Each row is a point. Two turns around zero, p and q, are shown by what they do to some points. Where does a point land after both, in the order given? Backwards means that the second turn is done in reverse. Each puzzle has new turns, and all numbers are rounded.

Turn p:
[-15, 14] => [-8, 19]
[41, 59] => [61, 38]
[-34, -42] => [-48, -25]
[8, -31] => [-5, -32]
Turn q:
[21, -42] => [29, -37]
[7, 13] => [4, 14]
[42, -18] => [45, -9]
[-73, 46] => [-81, 30]
[2, 2] => [2, 2]
Where do these land?
q, then p backwards: [53, 10] => [37, 39]
q, then p: [-37, -4] => [-37, 4]
p, then q: [19, 39] => [27, 34]
q, then p: [-36, -46] => [-45, -38]

Turn p:
[-30, -31, -18, -55] => [63, -29, -13, 14]
[-43, -11, 50, 33] => [-30, -14, -61, -28]
[54, -11, -10, 1] => [-7, -5, 54, -12]
[-5, 28, -10, -33] => [31, 30, 0, 11]
[23, 26, -12, 53] => [-57, 20, 19, 15]
Turn q:
[50, -3, -24, 26] => [16, -20, 33, -45]
[51, 35, -20, 12] => [44, -36, 12, -32]
[-34, 5, 27, 38] => [-38, -29, 5, 33]
[-23, -12, 18, 62] => [-53, -35, 26, 13]
[-36, -4, -29, -76] => [11, 58, -67, -2]
[-10, -11, -2, -51] => [14, 45, -24, 7]
[3, -10, 30, -11] => [5, 16, 16, 25]
Where do these land?
q, then p backwards: [-27, 17, 11, -19] => [-35, 10, -13, 4]
p, then q backwards: [-22, -52, 16, 2] => [-2, 45, -26, 28]
p, then q: [-29, 29, -26, -8] => [-2, -44, 5, -21]
q, then p: [40, 68, 4, 37] => [2, -66, 41, -39]
q, then p: [28, -69, 22, -30] => [-10, 73, -23, -30]
p, then q: [14, -3, -26, 59] => [-57, -8, -10, 31]
q, then p: [-5, 9, 0, -42] => [-13, 22, 28, 20]

Turn p:
[1, -10, 16, -23, 42, -10, -3, 10] => [11, 35, 5, -14, 20, 30, 2, -4]
[-40, -1, 19, 2, 0, -8, -8, 7] => [-3, 14, 21, 29, -10, 17, -13, 10]
[25, 3, 5, 14, -8, 14, 12, -24] => [9, -15, -19, -23, -20, -13, -8, -2]
[24, -3, -27, 5, -14, 47, 4, -11] => [8, -35, -4, -28, -16, -21, 32, 9]
[30, 9, -31, 11, -21, 16, 60, -3] => [3, -23, -59, -9, 0, -36, 19, 26]
[1, 16, 14, 1, 38, -2, -23, -8] => [-12, 9, 9, -22, -2, 38, -10, -13]
[26, 12, -29, 32, -33, 21, 12, 19] => [-28, -30, -12, -13, -3, -47, 12, 20]
[-30, -19, -3, 6, 13, -19, -20, -3] => [7, -5, 27, 19, 17, 22, -18, 2]
[7, -21, 24, -4, 14, -13, -18, 3] => [13, 22, 20, -12, 10, 5, -19, -11]
[-24, 9, -8, -19, -25, -37, -16, 0] => [-9, 0, 7, 47, 10, -1, -4, -29]
[-19, 4, 20, -24, -6, -11, 0, 11] => [2, 29, 5, 25, -6, 5, 4, -8]
Turn q:
[2, 3, 4, 1, -10, -18, 41, -11] => [-12, -20, -10, 6, 30, 6, -9, 24]
[14, -16, 27, -29, 18, 17, -10, 27] => [19, -21, 4, 24, -14, 6, 26, -34]
[6, 53, -9, 43, -19, 15, 11, 8] => [37, 33, -9, 0, 19, -2, -46, 22]
[35, -14, 0, -12, 26, 3, -38, 2] => [-7, 18, -15, 7, -21, 12, 20, -45]
[-18, -13, -1, 0, -18, -17, -13, -26] => [-31, 4, 5, -9, -5, -26, 5, 13]
[-2, -3, 10, -23, 14, 12, -20, -15] => [3, 6, 0, -4, -4, -9, 35, -13]
[0, 14, -5, -23, 30, 3, -13, 28] => [29, -13, -11, -18, -18, 13, 11, -24]
[-18, -33, -17, -3, -17, 1, 24, -23] => [-33, -8, 23, 1, 3, 9, 11, 35]
[-23, -21, 2, 11, 16, -2, 5, -13] => [-17, -5, 28, -16, 12, 0, 5, -4]
[17, 47, 7, 39, -21, -8, 13, 38] => [37, 5, -21, 14, 11, -5, -63, 4]
[-13, -18, -17, -3, -17, -5, 0, -13] => [-24, 0, 9, -5, -12, -2, 4, 21]
Where do these land?
q, then p backwards: [15, -62, 15, -3, -9, -18, 15, -8] => [-30, 40, -29, 12, -15, -12, -30, 15]
p, then q backwards: [20, 4, -20, -8, 1, 15, -35, 21] => [-26, -24, 12, -4, 27, -3, -6, -24]
q, then p: [14, 1, 30, 4, 1, 8, 12, -9] => [-3, -7, -9, -18, 8, 18, -21, 12]
p, then q: [-7, 19, -76, 19, 7, -2, 12, -5] => [-23, -23, 57, -14, -9, 46, 4, -7]
q, then p: [-8, -2, 3, -20, -20, -7, -10, -9] => [-3, 3, -7, 23, 16, -13, -6, 8]
p, then q: [12, -5, -14, 29, -26, 5, 7, 18] => [-19, -32, 1, -14, -14, -7, -16, -13]
q, then p: [-30, 1, -27, 6, 15, 17, 2, -10] => [1, 38, -5, -1, -16, -3, 23, -8]
q, then p: [-32, 12, 30, -11, 43, -4, 13, 21] => [54, 15, -10, -29, 15, 3, -6, -18]
q, then p backwards: [14, 18, 29, -13, -15, 0, 11, -11] => [-2, -10, -22, -10, -17, -15, 27, 7]
q, then p: [2, 15, 29, -2, 3, -12, -28, -9] => [3, -14, -23, 11, 18, 12, -18, -21]
